Each row is a point. A path goes straight from each point to the next, and from the last back to the first. The post is the endless flat space through its rows: a point in 2 columns, a line in 3, a plane in 4, and so on, so that a path can go around it. How many times does the path go around the post? Going back the other way cancels.

Post (2 x 3):
[0.48 -0.06 -2.42]
[-1.12 -1.68 1.16]
Path:
[0.16 -3.08 0.97]
[0.37 -1.71 1.63]
[0.35 1.11 1.86]
[-0.70 0.77 -1.28]
[-2.34 -0.14 -1.21]
[-0.38 -1.06 -4.48]
[0.50 -4.00 -1.31]
[0.44 -1.50 0.97]
[0.39 -0.15 -0.31]
[-1.63 0.60 1.23]
[-1.29 0.31 -1.60]
[-1.86 -1.47 -3.20]
[0.51 -2.14 -1.85]
[0.49 -2.48 1.05]
[0.86 0.17 0.53]
[-0.82 0.79 0.31]
[-2.12 -0.68 0.47]
[-2.05 -2.06 -0.31]
[-2.76 -0.72 -1.38]
[-1.34 -2.60 -1.44]
Times around: 3

Post:
[0.68 0.03 -2.41 -1.65 -1.60 2.56 0.53 5.22 0.41]
[0.29 -1.59 -1.45 1.14 4.12 -0.87 -1.77 0.33 -1.43]
[0.67 -0.92 -3.74 -2.91 -0.03 1.29 1.02 2.05 -0.68]
[1.47 0.01 0.73 -2.58 0.34 1.15 -1.71 0.14 -2.30]
[1.41 0.62 -4.82 -1.48 -2.80 2.12 -1.07 3.30 -0.45]
[1.68 -0.63 0.82 -0.17 0.60 -3.42 -0.55 -0.61 -1.76]
[0.41 -0.91 1.34 1.11 1.22 -0.34 -0.17 -2.83 -1.22]
[1.08 -1.50 1.04 0.85 0.95 -0.04 0.35 -0.80 -4.63]
Path:
[3.19 -0.55 -2.84 -3.57 -1.59 -0.33 -1.53 -2.90 -1.34]
[2.24 0.00 -1.81 1.81 1.28 -1.37 -1.57 2.38 -0.73]
[1.11 0.67 -1.83 -0.88 2.63 -0.84 -1.10 -0.58 -3.46]
[-1.37 0.85 -1.25 -0.02 0.61 0.19 -0.55 1.52 -0.60]
[0.47 -0.82 -2.85 -1.41 -1.90 0.12 0.86 0.63 -1.73]
[-0.81 -1.57 -2.43 -1.91 0.50 -0.47 0.93 -0.68 0.02]
[-1.17 1.29 -0.29 -1.39 -0.75 0.47 -0.23 1.79 -1.65]
[-0.22 -0.13 -4.70 -0.24 -0.34 -0.22 0.32 -0.13 -2.00]
[-0.02 -0.34 -0.39 0.70 -0.37 -0.18 -1.71 1.04 -1.96]
[-0.35 -2.34 -0.05 0.13 1.60 1.54 -1.73 1.40 1.21]
[1.79 -2.50 -1.12 0.66 -0.31 2.63 0.07 0.33 0.55]
[2.66 0.08 0.20 -0.98 -0.14 0.24 0.91 -0.17 2.12]
[0.79 0.09 -0.80 -0.46 -0.12 1.96 0.52 -2.01 -1.96]
[-0.33 1.08 1.45 0.58 -0.42 0.70 1.87 0.43 -2.21]
[-0.24 0.55 0.28 -2.90 -1.04 0.28 -2.15 1.07 -2.09]
[0.01 -1.89 -0.82 -0.85 -1.39 -0.54 0.53 3.02 -1.13]
[-0.79 -1.04 -2.01 -1.13 1.43 -0.62 -3.09 0.03 -2.10]
[2.10 -0.78 -0.78 -2.07 -2.04 -0.83 -0.94 1.27 -1.42]
[2.75 -0.96 -2.41 0.20 -0.13 -1.14 -2.74 0.00 -2.41]
[2.57 0.01 -0.11 -1.32 0.58 0.79 -1.56 2.06 -1.08]
[3.09 -1.81 -1.01 -2.17 -1.17 0.38 -0.68 2.19 -0.81]
[0.42 -1.50 -1.33 -0.24 0.48 0.87 -2.84 0.50 -0.47]
[1.58 -0.92 -0.24 0.38 -0.15 -0.07 -2.34 1.64 -2.64]
Times around: 2

Post:
[0.06 -1.42 -2.31 2.50 3.28 1.07 -1.03 1.11 -0.07 2.70 0.34 -0.41 -2.65 0.69 -2.85 -0.47 0.97 -0.11]
[-0.13 -1.16 0.28 0.60 -0.59 -0.90 0.90 -1.66 0.23 2.07 0.66 0.69 1.84 0.07 -0.39 -1.57 1.28 1.39]
[1.70 1.11 -1.45 0.88 -1.96 0.06 1.28 -2.19 0.58 -2.09 1.02 0.33 0.86 -1.93 3.84 0.40 -0.40 -0.46]
[-0.03 -1.49 1.62 0.50 1.16 -0.37 0.02 -1.88 -0.39 -2.45 0.61 2.07 1.38 -1.31 -0.24 0.61 2.59 -0.72]
[-0.56 0.75 -0.19 -1.91 0.73 0.07 -1.46 -2.59 -0.31 1.86 1.55 -1.76 -0.14 -0.82 1.25 2.06 -1.04 -2.58]
[0.43 -0.42 0.84 -1.24 1.86 -0.88 0.55 -1.60 -0.96 -0.08 0.72 0.13 -1.65 -2.56 3.60 -0.68 -1.69 -0.26]
[-0.89 -2.60 -2.16 2.64 2.36 -3.23 2.24 -0.66 1.75 1.20 -0.88 -0.86 -1.27 1.40 -2.31 1.64 2.50 1.79]
[0.68 -3.65 -1.24 0.46 0.50 -0.37 1.17 -2.05 -1.23 0.77 1.37 3.03 -0.04 2.03 -0.22 0.67 1.78 1.27]
[3.59 -2.02 1.67 2.31 -1.66 0.26 2.15 -0.94 0.04 0.80 -1.25 1.03 -1.56 -0.20 -3.09 0.69 0.79 2.77]
[1.93 -4.11 0.32 0.74 -0.88 -2.55 -1.25 -1.14 1.26 -0.55 -0.75 0.25 0.71 0.28 1.00 -0.54 1.71 -0.67]
[1.95 0.21 1.57 -0.55 0.55 1.70 -0.18 -0.34 -2.24 -0.52 0.62 -2.12 1.15 -1.35 5.00 2.06 -0.03 -0.07]
[-0.17 0.30 -0.82 -2.15 0.46 0.32 -1.10 0.14 0.87 1.00 1.08 0.56 -0.20 -2.28 2.28 1.73 -0.06 1.66]
[1.34 -0.69 -3.59 1.26 2.14 -2.37 0.76 1.80 -2.11 2.05 1.22 -1.00 -1.21 0.59 -3.79 1.80 -0.52 1.67]
[0.80 1.61 -0.94 -2.84 -0.45 0.08 -1.01 -2.47 -2.12 -1.95 -0.22 -1.23 -0.16 -2.01 3.34 -0.73 -0.09 1.13]
[-2.07 -1.99 -1.18 1.86 0.59 -1.77 0.55 2.84 -1.20 2.27 1.75 -1.24 -3.45 1.72 -2.68 0.55 1.11 1.35]
[2.10 0.88 0.67 -1.67 0.72 1.23 0.43 -0.12 0.89 -1.82 0.66 -1.12 -0.29 0.08 1.98 -0.28 -2.19 0.70]
[-1.17 -2.47 -0.45 0.76 -0.86 -1.15 0.70 -0.88 1.09 0.75 -3.80 2.44 0.53 0.80 -1.03 0.12 0.88 -0.34]
Path, 22 rows:
[0.78 -1.43 -1.55 -0.30 -1.43 -0.71 0.96 -0.17 2.90 0.06 1.27 -1.82 1.54 -0.10 0.06 1.65 1.39 1.04]
[0.13 -3.84 2.25 -0.88 -2.81 2.53 0.11 1.24 0.39 0.24 0.28 -1.45 -0.28 2.13 2.92 2.53 -0.89 0.87]
[0.66 -3.28 -0.41 1.55 2.11 1.25 -1.41 -3.44 -1.42 3.87 1.10 -2.17 -2.58 1.69 0.22 0.07 0.75 1.70]
[-0.22 -0.12 1.11 -0.33 0.37 -0.64 -0.69 -1.11 -0.30 1.41 1.40 -0.98 -0.64 -0.34 1.63 -0.24 -1.34 -1.52]
[1.38 1.59 -3.83 -0.98 1.28 -1.96 -0.12 -2.24 0.82 1.40 0.46 1.92 -1.16 -1.80 -1.20 0.45 -1.64 -1.67]
[0.80 1.35 -2.59 -1.24 -2.31 -0.29 0.61 -4.14 1.28 -1.04 -2.09 0.34 0.54 -1.02 0.71 0.50 2.20 -0.21]
[1.80 1.22 -0.21 0.31 -2.47 -0.24 0.27 -2.23 0.83 -0.99 0.62 0.12 1.74 -2.19 1.03 4.20 2.48 -0.81]
[2.86 1.12 -2.90 -0.95 1.95 1.36 -0.47 -2.45 -0.07 2.16 1.50 -0.09 1.30 -1.50 -2.21 0.37 -0.28 0.53]
[0.13 -1.05 -1.62 0.73 2.64 -0.04 -0.86 -3.08 1.51 1.50 -0.36 -1.66 1.44 -0.91 -0.61 0.78 2.51 0.20]
[1.35 -2.35 1.18 1.92 0.25 -0.95 0.20 -0.81 -0.52 1.01 0.72 -1.11 0.19 -0.99 1.38 1.04 -1.03 0.92]
[2.44 -0.36 -3.10 0.25 0.87 -1.01 -1.77 -2.05 -0.09 4.04 -0.90 -2.02 -0.34 0.11 0.35 -0.14 -1.72 -0.16]
[2.55 0.40 -1.70 -0.80 -3.02 -0.98 -1.73 -0.67 -0.25 -0.38 -1.89 -1.14 0.29 1.22 -3.68 1.96 -1.81 1.91]
[0.69 -2.90 -1.81 0.65 -0.41 -0.89 1.31 -1.59 -0.77 -0.07 -1.02 -0.19 -0.22 0.82 0.58 2.41 -1.76 -0.70]
[1.51 -0.47 -2.08 -1.92 -0.57 0.94 -0.49 -1.43 -2.29 -1.50 2.00 -0.51 -0.59 0.92 -2.35 1.35 1.11 1.63]
[-0.49 -1.25 1.99 -2.04 1.46 -3.36 3.59 -2.10 -3.43 -1.33 1.15 0.60 -0.66 -0.85 -0.10 0.60 0.58 2.09]
[-0.11 -2.42 -1.93 -1.99 2.75 -2.07 1.24 -0.25 1.08 1.20 0.45 2.42 -0.13 0.29 1.27 2.93 1.47 3.55]
[2.13 0.56 0.62 -0.89 -1.32 -0.98 -0.42 0.60 -1.41 -1.88 -1.42 -1.63 0.75 0.43 1.78 1.11 -0.09 1.97]
[-0.53 -0.13 0.53 5.03 1.27 1.35 0.68 -0.68 0.21 0.60 1.54 0.81 0.37 -1.24 -2.85 3.76 2.78 0.31]
[0.21 -2.46 -1.73 -0.63 -0.04 -1.92 -1.55 1.05 1.43 -1.25 1.01 0.35 -0.24 1.83 -0.19 0.34 -2.22 1.48]
[1.22 -1.05 -0.28 1.73 1.06 -2.38 0.96 1.31 0.84 1.65 3.31 0.76 -0.98 -0.53 -2.53 0.54 0.03 2.04]
[2.75 -1.36 2.12 0.29 -0.88 -0.81 0.89 -0.17 -0.68 -0.22 -4.16 0.12 0.03 -0.26 3.15 1.98 2.67 0.75]
[-0.64 -2.07 0.30 0.24 1.02 -1.72 1.45 0.14 2.06 0.59 -2.17 0.35 -1.76 -1.41 0.33 -0.42 2.29 -0.63]
Times around: 1
